Each row is a point. Two turns around zero, p and q, are shown by what they do to some points. Write where each new point lands after one turn and then the other. Backwards means that the second turn is done in reverse. Each puzzle has new turns, and all numbers are rounded.

Turn p:
[  1 -65] => [  2 -65]
[ 6 11] => [ 6 11]
[15 24] => [15 24]
[-21  30] => [-22  30]
Turn q:
[-21 -49] => [-50  18]
[-4 33] => [33  6]
[25 16] => [ 18 -24]
Where do these land?
p, then q backwards: [-41  29] => [-31 -39]
q, then p backwards: [19  9] => [ 10 -19]
q, then p backwards: [ 22 -38] => [-37 -24]

Turn p:
[24 18 11 13] => [ 5  7  6 33]
[-46 -17 -19  49] => [ 49 -41  13 -31]
[-15 -33 -27  -6] => [ 12   8  -8 -43]
[-55   9  -7  32] => [ 25 -57   2 -17]
[ 18   7   8 -43] => [-39  22 -15   7]
[42 36 -2 -3] => [ -1  21 -18  48]
[ 33 -20  37 -42] => [-50  41  21   4]
Turn q:
[-43  34   6  -6] => [ -5 -23  43 -27]
[ 19  -4 -13  25] => [ 15  29 -12  -2]
[-24   3 -21  23] => [ -2  14   5 -36]
[  8  17  37 -21] => [ -1 -20  25  34]
[ -3 -57 -25  41] => [-29  48 -43 -23]
[ 44   6  15 -62] => [ 22 -48 -19  54]
Where do these land?
p, then q: [30 21 16 -4] => [  3  28  23 -16]
q, then p: [ 10   0 -24  11] => [ -2  15 -22  10]
q, then p backwards: [28 -9  3 54] => [ 56 -18 -16  -7]
q, then p: [-21 -51 -13 -10] => [  5 -22 -34 -41]
p, then q backwards: [-47  38  19 -51] => [-37 -52   7 -50]

Turn p:
[  6  -8 -16  -7  -1 -43  28  -6] => [-10  13 -22  32 -35  -9  -1  -3]
[ 20  15  -3 -13  -4   1  -6 -10] => [-1 24 10  0  0 11 10 -8]
[ 9 -7 32  8 20 14 16 -3] => [-11  -5  -9 -39  -8 -14  10   1]
[-11   1  14   9  20  -9 -18  18] => [-18 -15  -1   2  24 -18   8   7]
[-21   1  -1 -12   3  16 -18 -17] => [ 15   4  -7  -7  27   4 -14 -13]
[ -1  -6  14  16  -9   1 -26 -49] => [ 23  35   8 -16  15 -27 -23   7]
[ -2  19  -2   2   7 -20 -16   8] => [-10   3   9  21  15 -11  13  -4]
[ -7  -9 -76   2 -10   9  15  17] => [ 38 -19 -17  44 -14  44   7  18]
[ -4   4  31  -2  -5  13 -15   9] => [-15  -8  19 -22  16  -4  -8  -6]
[-2 -2 14 14 -7  7 58 17] => [ -1 -35  -3 -16 -50  -5   7 -10]
[ 13  -8  -5 -16 -12  10 -18  16] => [-12   3  11   1  10  28  -7  10]
Turn q:
[-19 -20 -20   7 -39 -17  11  -4] => [ -2  16 -15   7 -24  27 -23  29]
[  0  -6  -5  15  -8 -33   5   7] => [  5  12   3 -17 -14  17  10  22]
[-24   8   1   7  19  18 -26   4] => [ 20  -1  13  10   1 -36  -9  -2]
[  7  12 -28   0   7  10 -20 -11] => [ 27 -19  -3   4  20   0 -11   3]
[ 54 -27  41   5 -14   1  19  30] => [-61 -10   5 -51  -4   9   7 -13]
[ 26  -4  -1  -7  10  -3  18 -14] => [-15 -10  -3   1  20  18  18  -2]
[ 20 -13  -5  -4  11   3  31  12] => [-26  -9 -22  -8   8   2  21   7]
[-26  -9  21 -15   2  -2 -20 -10] => [  1   1  27  24 -21  -9  -5  -9]
[-31  29   7  16   5  16 -15 -16] => [ 27  27  12  17  13 -22 -14 -11]
[ -8  30  -9 -24   9   7  -6   1] => [ 26  -7 -13  13   1  -6   6 -26]
Where do these land?
p, then q: [  4   9  -3 -10   3  -9  15 -20] => [12 10 -6  2 13 20 -6 -4]
q, then p: [  0 -30   5   4   5 -28   3  -1] => [-10 -32  12 -10 -11   7 -12  -9]
p, then q: [12  4 36  6 17 34 -4 -9] => [ -6 -19  -9  27 -17   9  27 -27]
q, then p: [ -8  38 -11 -20  -8 -27  -3   2] => [ 19  28  13 -16 -25  21  13   4]
q, then p: [ 15  -9 -16   6   0  -4  18  10] => [  1 -16 -15  10   1  21   2  -2]
p, then q backwards: [ -4  41 -31  24 -22 -12 -16 -11] => [-33  18   6  -4  29 -12 -24 -34]
q, then p: [-27  -2   0   6  23  36 -12   4] => [-17   9   0  29  -1 -35   4  18]
q, then p: [  3 -19 -12 -22  -7  -1  -7  -5] => [  8 -11   2  -8   2   5 -19  22]
q, then p: [ 11 -18   2 -13 -32 -25  16  -4] => [ 25 -21  13 -15  10  25 -16 -10]
q, then p: [ 19 -19 -12  -2   1 -10 -12  13] => [-15 -10  -9  -5  -2  20 -20   7]
q, then p backwards: [-25   5  42  20  21  46   3  21] => [ -8  17  47  10   8 -47 -11 -28]
